Rows are points. Each copy is the shape, with its points in the same order, turned, moved and blurred by noise. Some copies are also mirrored. Which?

Shape (8 x 2):
[[ 0.13  0.41]
 [-0.81 -0.37]
 [-0.42 -0.13]
 [ 0.01 -0.02]
 [-0.20  0.17]
 [-0.23  0.64]
 [ 0.39 -0.25]
 [ 0.21  0.12]]
Copy 1, 8 rows:
[[ 0.37  0.01]
 [-0.27 -0.98]
 [-0.07 -0.61]
 [-0.03 -0.15]
 [ 0.21 -0.35]
 [ 0.67 -0.31]
 [-0.32  0.17]
 [ 0.08  0.15]]
Copy 1 is: mirrored
Copy 2:
[[-0.03 -0.38]
 [-0.98  0.31]
 [-0.59  0.07]
 [-0.15 -0.02]
 [-0.34 -0.19]
 [-0.35 -0.68]
 [ 0.24  0.24]
 [ 0.03 -0.16]]
Copy 2 is: mirrored
Copy 3, 8 rows:
[[ 0.16  0.37]
 [-0.90 -0.34]
 [-0.47 -0.07]
 [-0.04 -0.05]
 [-0.21  0.18]
 [-0.16  0.62]
 [ 0.35 -0.33]
 [ 0.18  0.03]]
Copy 3 is: only turned
Copy 4:
[[-0.26 -0.40]
 [-0.32  0.90]
 [-0.24  0.41]
 [-0.01  0.08]
 [-0.31  0.01]
 [-0.62 -0.33]
 [ 0.45 -0.10]
 [ 0.05 -0.17]]
Copy 4 is: mirrored

Shape:
[[-0.58  0.33 -0.23 -0.03]
 [ 0.13 -0.06 -0.04 -0.15]
 [ 0.47  0.24 -0.39  0.68]
 [-0.05 -0.93 -0.23 -0.37]
 [-0.56  0.21  0.01 -0.53]
 [ 0.19  0.22 -0.37 -0.49]
 [-0.35  0.29 -0.26  0.02]
 [-0.57 -0.62 -0.36 -0.27]
 [ 0.29  0.14 -0.31 -0.46]]
Copy 1:
[[ 0.15  0.15  0.33 -0.35]
 [-0.15  0.04 -0.21  0.22]
 [ 0.69  0.28 -0.45  0.50]
 [-0.40 -0.76 -0.59 -0.11]
 [-0.41  0.11  0.33 -0.42]
 [-0.30  0.45 -0.34 -0.16]
 [ 0.15  0.18  0.15 -0.18]
 [-0.13 -0.65 -0.14 -0.51]
 [-0.26  0.39 -0.44 -0.03]]
Copy 1 is: mirrored
Copy 2 (9 x 4):
[[-0.42  0.33 -0.07  0.11]
 [ 0.12 -0.10 -0.07 -0.28]
 [ 0.47  0.05 -0.77  0.27]
 [-0.49 -0.86 -0.08 -0.62]
 [-0.53  0.36  0.35 -0.23]
 [-0.03  0.21 -0.18 -0.55]
 [-0.27  0.35 -0.17 -0.03]
 [-0.86 -0.54 -0.19 -0.22]
 [ 0.10  0.18 -0.20 -0.65]]
Copy 2 is: only turned
Copy 3 (9 x 4):
[[-0.67  0.40 -0.20  0.09]
 [ 0.11 -0.06  0.03 -0.20]
 [-0.31 -0.74 -0.29 -0.55]
 [ 0.66 -0.03 -0.08  0.61]
 [-0.29  0.61  0.03  0.11]
 [ 0.18  0.23 -0.35 -0.47]
 [-0.41  0.19 -0.11 -0.16]
 [ 0.13  0.14 -0.25  0.69]
 [ 0.28  0.27 -0.22 -0.51]]
Copy 3 is: mirrored

Shape (10 x 6):
[[ 0.00  0.74  0.03 -0.59  0.02  0.34]
 [ 0.27  0.67 -0.41  0.05 -0.04  0.95]
 [-0.04 -0.05 -0.04  0.11 -0.28 -0.33]
 [-0.17 -0.05  0.31  0.15  0.72  0.10]
 [-0.23 -0.05 -0.48 -0.17 -0.14 -0.33]
 [ 0.37  0.36 -0.04 -0.47 -0.25 -0.20]
 [ 0.31 -0.07 -0.13  0.34  0.00 -0.58]
 [ 0.67  0.44  0.27 -0.41  0.36  0.23]
 [ 0.44 -0.87 -0.06 -0.30  0.01  0.00]
 [ 0.08  0.23  0.22 -0.10 -0.50 -0.58]]
Copy 1 (10 x 6):
[[-0.27  0.86  0.23 -0.23  0.12  0.63]
 [ 0.38  0.89 -0.50 -0.18  0.08  0.84]
 [-0.06  0.00  0.04  0.10 -0.36 -0.06]
 [-0.09 -0.13 -0.23 -0.36  0.63  0.02]
 [-0.48 -0.05 -0.20  0.09 -0.48  0.24]
 [-0.20  0.31  0.45  0.30 -0.18  0.46]
 [ 0.05 -0.23 -0.06  0.57 -0.13 -0.14]
 [ 0.13  0.35  0.36  0.14  0.60  0.68]
 [ 0.21 -0.76  0.21 -0.07 -0.20  0.71]
 [-0.17  0.17  0.48  0.26 -0.45 -0.19]]
Copy 1 is: mirrored
Copy 2, 10 rows:
[[ 0.13 -0.20 -0.62 -0.36  0.60 -0.34]
 [ 0.19 -0.23 -0.84  0.45  0.61  0.26]
 [ 0.05  0.21  0.15 -0.08 -0.31 -0.13]
 [ 0.01  0.10  0.41 -0.41  0.59  0.44]
 [-0.29  0.37 -0.22 -0.30 -0.33  0.05]
 [ 0.43  0.17 -0.42 -0.36 -0.05 -0.38]
 [ 0.34  0.68  0.31  0.01 -0.24  0.08]
 [ 0.80  0.04 -0.32 -0.39  0.63  0.09]
 [ 0.51 -0.10  0.02 -0.57 -0.60  0.63]
 [ 0.27  0.18  0.12 -0.20 -0.32 -0.61]]
Copy 2 is: mirrored
Copy 3:
[[-0.14  0.71 -0.11 -0.35  0.23  0.38]
 [-0.13  0.60 -0.76  0.23  0.52  0.81]
 [ 0.08 -0.13 -0.20  0.27 -0.29 -0.13]
 [-0.16 -0.07  0.08  0.29  0.80 -0.32]
 [ 0.05 -0.09 -0.55 -0.16 -0.22 -0.32]
 [ 0.41  0.35 -0.04 -0.25 -0.17  0.21]
 [ 0.52 -0.12 -0.23  0.50 -0.10 -0.33]
 [ 0.48  0.46  0.16 -0.09  0.61  0.37]
 [ 0.51 -0.87 -0.14 -0.17  0.25  0.19]
 [ 0.22  0.16  0.18  0.11 -0.58 -0.10]]
Copy 3 is: only turned

Shape (13 x 9):
[[-0.48 -0.24  0.41 -0.02 -0.37 -0.19  0.02  0.38  0.26]
 [ 0.74  0.22 -0.01  0.08 -0.46 -0.31  0.25 -0.60 -0.54]
 [ 0.20 -0.26 -0.09 -0.42  0.35 -0.13  0.21  0.13  0.69]
 [-0.53  0.14 -0.21  0.42  0.53 -0.04 -0.20  0.45 -0.12]
 [ 0.08 -0.05  0.33  0.16  0.46 -0.36  0.24  0.26 -0.58]
 [-0.81 -0.13  0.17 -0.51  0.24  0.29 -0.89  0.28  0.47]
 [-0.11 -0.38 -0.09 -0.21 -0.18  0.44 -0.71  0.91 -0.48]
 [-0.15 -0.07  0.20 -0.55 -0.22  0.19  0.49 -0.40  0.03]
 [ 0.18 -0.09 -0.12 -0.09 -0.15 -0.12 -0.38 -0.64  0.02]
 [-0.02  0.42 -0.11 -0.52 -0.18 -0.07 -0.42  0.24  0.06]
 [ 0.48 -0.03  0.46  0.24 -0.01  0.31  0.09 -0.23 -0.12]
 [ 0.16 -0.26  0.73  0.29 -0.04 -0.45  0.09 -0.12 -0.37]
 [ 0.16  0.11  0.58 -0.17 -0.84  0.15 -0.30  0.37 -0.24]]
Copy 1 (13 x 9):
[[-0.59 -0.33  0.28  0.22 -0.42  0.08  0.10 -0.25  0.24]
 [ 0.00  0.01  0.17  0.05  0.16 -0.88  0.20  0.33 -0.93]
 [-0.11 -0.21 -0.50 -0.50 -0.28 -0.19  0.62 -0.10  0.47]
 [ 0.44  0.10  0.00  0.59  0.00  0.33  0.51 -0.56  0.43]
 [ 0.24 -0.13  0.18  0.10 -0.11 -0.14  0.78 -0.71 -0.40]
 [ 0.02 -0.46 -0.21  0.03  0.13  0.46 -0.46 -0.66  0.99]
 [ 0.34 -0.23  0.22 -0.18 -0.28  0.99 -0.21 -0.31 -0.14]
 [-0.68  0.28 -0.04 -0.37  0.21 -0.42  0.24 -0.22 -0.01]
 [ 0.04 -0.19 -0.38  0.00  0.37 -0.46 -0.12  0.06 -0.26]
 [ 0.37  0.05  0.10 -0.17 -0.27 -0.22 -0.33 -0.24  0.35]
 [-0.05 -0.37  0.30 -0.24  0.47 -0.16  0.50  0.07 -0.33]
 [-0.24 -0.64  0.22  0.20  0.08 -0.41  0.53 -0.47 -0.61]
 [-0.16 -0.44  0.76 -0.17 -0.24 -0.04 -0.34  0.05 -0.25]]
Copy 1 is: mirrored
Copy 2, 13 rows:
[[-0.13 -0.46 -0.16 -0.09 -0.69 -0.14  0.00  0.39 -0.13]
 [ 0.42  0.65  0.09  0.35 -0.23 -0.17 -0.58 -0.63 -0.40]
 [-0.02 -0.13 -0.08  0.14  0.25 -0.41  0.35  0.14  0.42]
 [-0.24 -0.55 -0.06  0.70  0.17  0.05 -0.31  0.76 -0.47]
 [ 0.40 -0.27  0.42  0.30  0.07 -0.41 -0.60  0.41 -0.52]
 [-0.55 -0.92 -0.63 -0.08  0.02  0.32 -0.36  0.61  0.48]
 [ 0.68 -0.57 -0.89  0.11 -0.09  0.26 -0.56  0.80 -0.15]
 [-0.13  0.05 -0.01 -0.52  0.06 -0.02 -0.02 -0.26 -0.23]
 [-0.17 -0.01 -0.33  0.35 -0.05  0.01 -0.51 -0.54  0.05]
 [-0.19  0.23 -0.53  0.07 -0.06  0.01 -0.56  0.45  0.24]
 [ 0.41 -0.01  0.34  0.23 -0.08  0.37 -0.24 -0.22 -0.15]
 [ 0.39 -0.40  0.48  0.15 -0.51 -0.29 -0.56 -0.16 -0.35]
 [ 0.52  0.09 -0.33 -0.23 -0.85  0.45 -0.51  0.30 -0.03]]
Copy 2 is: only turned
Copy 3 (13 x 9):
[[-0.26 -0.18  0.34  0.16 -0.25  0.08 -0.40  0.49  0.63]
 [ 0.44 -0.12  0.24 -0.34 -0.35 -0.36  0.53 -0.63 -0.13]
 [-0.09 -0.41 -0.47  0.00  0.41  0.16  0.12  0.46  0.43]
 [-0.81  0.50  0.01  0.63  0.07  0.03 -0.01  0.28  0.02]
 [-0.49 -0.08  0.41  0.27  0.05 -0.60  0.45  0.24 -0.14]
 [-0.32  0.48  0.17  0.23  0.72  0.29 -0.92  0.62  0.49]
 [ 0.21  0.27  0.57  0.71  0.17  0.21 -0.49  0.77 -0.48]
 [-0.01 -0.19  0.49 -0.60  0.15  0.34  0.25  0.14  0.45]
 [ 0.21  0.04  0.06 -0.06  0.28  0.03 -0.19 -0.56  0.22]
 [ 0.07  0.43 -0.07 -0.27  0.00 -0.06 -0.44  0.40  0.02]
 [ 0.39  0.04  0.41  0.26  0.14 -0.23  0.52 -0.06  0.43]
 [-0.14 -0.35  0.63  0.25 -0.12 -0.67  0.19 -0.15  0.34]
 [ 0.63  0.21  0.73 -0.01 -0.35 -0.25 -0.33  0.49  0.24]]
Copy 3 is: only turned
